Rows are points. The points of each table are mixes of a few directions, plus a little noise. How many directions does each table use, and how many do they share? Where both have some left over, give the other angles between the two spaces (their principal angles), to ten degrees, smallest first.

First:
[[ -8   1]
 [-36   7]
 [ 64 -13]
 [-41   8]
 [-62  11]
 [ 20  -3]
 [ 62 -12]]
Second, 4 rows:
[[ 54 -10]
 [  7   0]
 [ 17  -3]
 [-76  15]]
Directions: first 1, second 1, shared 1

First (8 x 4):
[[-60 -13 -56 -16]
 [-20 -49  45 -38]
 [ 93  23  23 -33]
 [-16  18 -15  42]
 [  2  -3 -15 -24]
 [ 25  13   6   6]
 [  4 -16  32  -7]
 [-29  27 -21  70]]
Second:
[[ 11 -36  89  -3]
 [  9 -29  72  -2]
 [ -3   9 -23   1]
 [ -6  21 -51   2]
 [  0   1  -3   0]
 [-10  34 -84   3]]
Directions: first 3, second 1, shared 1

First, 7 rows:
[[-60  28  55 -12  32 -41  20 -83]
 [  4  14 -30  78  -7   6 -11  54]
 [ 18   4  12 -35  -3  -1   2 -13]
 [-41  -9  -2  31  12  -6   4  -9]
 [  3  -7  18 -50   3  -3   6 -30]
 [  5  34   6  33   0 -12  -2   8]
 [ 71 -66 -59 -46 -37  56 -19  73]]
Second (8 x 8):
[[ -8  24  14  18   6 -14   2 -11]
 [-18  56  30  40  13 -33   7 -22]
 [ 24 -77 -42 -52 -20  44  -7  32]
 [-14  39  22  31   9 -23   4 -19]
 [ 21 -56 -32 -42 -15  34  -7  25]
 [-15  40  20  27  12 -24   5 -18]
 [-24  66  36  47  17 -38   8 -27]
 [ 31 -94 -52 -67 -24  55 -10  40]]
Directions: first 3, second 1, shared 1

First:
[[  -3  -19   50  -32  -18  -11  -50   -8   25   -5  -41]
 [ -12  -11    0   62   -3   36   46  -40  -28    8   34]
 [  36  -16  -15    7  -39   41    3   -8   13    0    2]
 [  27  -16    5  -19  -33   21  -23   -1   25    0  -21]
 [ -41   -6   49    0   23  -22  -14  -25   -9    7  -20]
 [  48   10  -70  -26  -27   71   24   -7   14   50  -26]
 [ -69   42  -17   59   89  -61   62   11  -66  -10   68]
 [ -27    8   50  -29   29 -108  -61   64   12  -67   11]
 [  36   15  -54  -30  -11   20    5   25   15   15   -9]
 [   5   -5    0    8   -7   14    6  -11   -1    3    0]]
Second, 9 rows:
[[-116   43   11   50   50  -60   57   28  -43  -17   37]
 [ -17   34  -77   23  -22   52   76   19   -8   29   13]
 [ -36   -4   12  -12   14   19    9  -40   -7   31  -31]
 [  61   -5   11   52  -65   37   -1    0   10    9    4]
 [  81  -27  -15  -63   -1  -14  -63   19   32  -33    2]
 [  50  -20  -32  -61   -2   26  -29   -7   25    5  -21]
 [  41   -4   -3    6  -17  -13  -20   26    9  -25   20]
 [ -46  -11   62    6   22  -16  -14  -42  -13   14  -25]
 [ -17   -5   29   -1   18  -28  -17   -4   -6  -12    2]]
Directions: first 4, second 4, shared 2; angles 30, 40

First (8 x 14):
[[ -24  -38    6    8   26   47   12   51  -14   16  -15   -6  -54  -13]
 [ -23  -52   -1  -20  -16    2   39    8  -10    2   28    4  -78   -3]
 [  22   30   -7  -11  -28  -48   -7  -50   12  -15   19    6   43   13]
 [  33   61   -2    6   -6  -34  -34  -42   17  -13   -9    1   91   10]
 [ -44  -82    3  -10    7   42   46   53  -22   16   15   -2 -121  -14]
 [  -3    2    5   15   20   26  -11   26   -3    8  -23   -4    6   -6]
 [  26   46   -1    7   -1  -20  -27  -27   12   -9  -11    0   71    7]
 [  15   27   -1    4   -4  -15  -16  -18    8   -6   -5    0   42    5]]
Second:
[[ 13   0  33 -14  22  36 -20 -27 -20   5  -3 -26 -65  37]
 [ 33  20 -17  -2 -66 -19  -9   2  -5 -30  23  20  59 -22]
 [-45  28 -26  -9  -7 -15  52  -2  22  39 -19  55  55 -20]
 [-67 -32  31  31  43   8  16  -4   1  46 -38  53  23  15]
 [ 31   3 -51  -8 -32 -25  -2  43 -10 -29  30   2  23 -30]
 [ 30  17 -38  18 -55 -14 -22  12   5 -56   2 -39 -16 -55]
 [  8 -19  50  -9  55   7  -6 -23  23  10   6 -50 -26  47]
 [ -2 -18  19  -6  41  22 -10  -1 -15  12  -3 -16 -50  29]]
Directions: first 2, second 6, shared 0; angles 30, 70
